Each row of a before or after table is a point. The points were changed in one or more steps. Then noise was added and the rows were shuffled. The steps act on how far a point lies along the listed directions, d1 being the first. Name the steps. A step turns or swaps two directions, mirrors them in a line or flattens them onto one, adds a multiple of one to another, or multiplies one. Angles are multiples of 10 degrees, from the lower direction toward the higher: turns from -170 to 170, lines from 10 to 170 but not 90. Use the fewest steps. Two steps may share a direction if one is a turn and the other turns, adds or multiplies; they go together, in the order done. Otherwise the lowest direction goes first.
(in the rows, 128 means zero)

Directions:
(1): [121  89]
(2): [ 89 135]
Before (8 x 2)
[[144 134]
 [116 125]
 [146 131]
 [128 141]
 [114 104]
 [115 103]
 [125  97]
 [118 103]]
After (8 x 2)
[[174 138]
 [ 90  81]
 [181 131]
 [ 94  80]
 [126 155]
 [125  65]
 [ 93 124]
 [103  79]]
Steps: multiply d1 by 2; multiply d2 by 3

Directions:
(1): [126 173 130 114 132  78]
(2): [143 129 183 164 115 120]
(3): [187 151 122 122 144 149]
(4): [153  82 137 102 138  94]
Before (8 x 6)
[[149  41 128 133 109 128]
 [136 195 172 176 125 138]
 [105 111 110 102 130  80]
 [176 137 109  87 146  98]
 [155 125 137 161 141 169]
 [103 162 144 136 115 125]
 [156 161 164 135 130 114]
 [124 186 137 149 112 144]]
After (8 x 6)
[[128 192 129 135 118 128]
 [103 163 128 128 119 135]
 [169 146 137 125 154  98]
 [157 109 131 145 123 180]
 [143 202 134 146 140 138]
 [157  52 121 110 118  94]
 [151 152 137 138 131 164]
 [ 90  90 114 140 115 152]]
Steps: mirror d1 and d4 in the line at 120 degrees; flatten d2 and d3 onto the line at 70 degrees

Directions:
(1): [143 105  77 132 120 104 103 164  91 105  99]
(2): [ 51 148 114 116 124 112  92 116 118 122 143]
(3): [145 162 130 179 131  87 125 111  94 163 144]
Before (8 x 11)
[[166 148 153 151 122 114 134 110 133 152 125]
 [ 47 140 172 115 135 139 127 103 153 149 174]
 [ 76 141 181 111 143 139 127  82 153 152 181]
 [127 123 142 136 114 128 142 124 139 121 119]
 [ 46 172 159 127 126 112 111  66 135 146 155]
 [120 103  80 108 129 146 116 171 136 100 108]
 [146 142 125 155 122 104 124 116 118 142 140]
 [131 107  87 118 124 132 143 159 113  94 107]]
After (8 x 11)
[[126 139  69 162 130  92 101 156  90 135 122]
 [ 70 142 196 101 145 153 137  75 171 154 186]
 [ 38 144 171  82 125 160 125  75 177 119 146]
 [127 130 144 143 115 122 140 119 134 127 122]
 [144 108 126 109 120 144 132 135 151 108 123]
 [ 43 142 185 112 136 146 134  95 165 152 182]
 [162 121 156 111 121 150 142 123 165 128 112]
 [137 130  76 153 126  99 132 154  80 115 113]]
Steps: multiply d1 by 1.3; mirror d2 and d3 in the line at 170 degrees
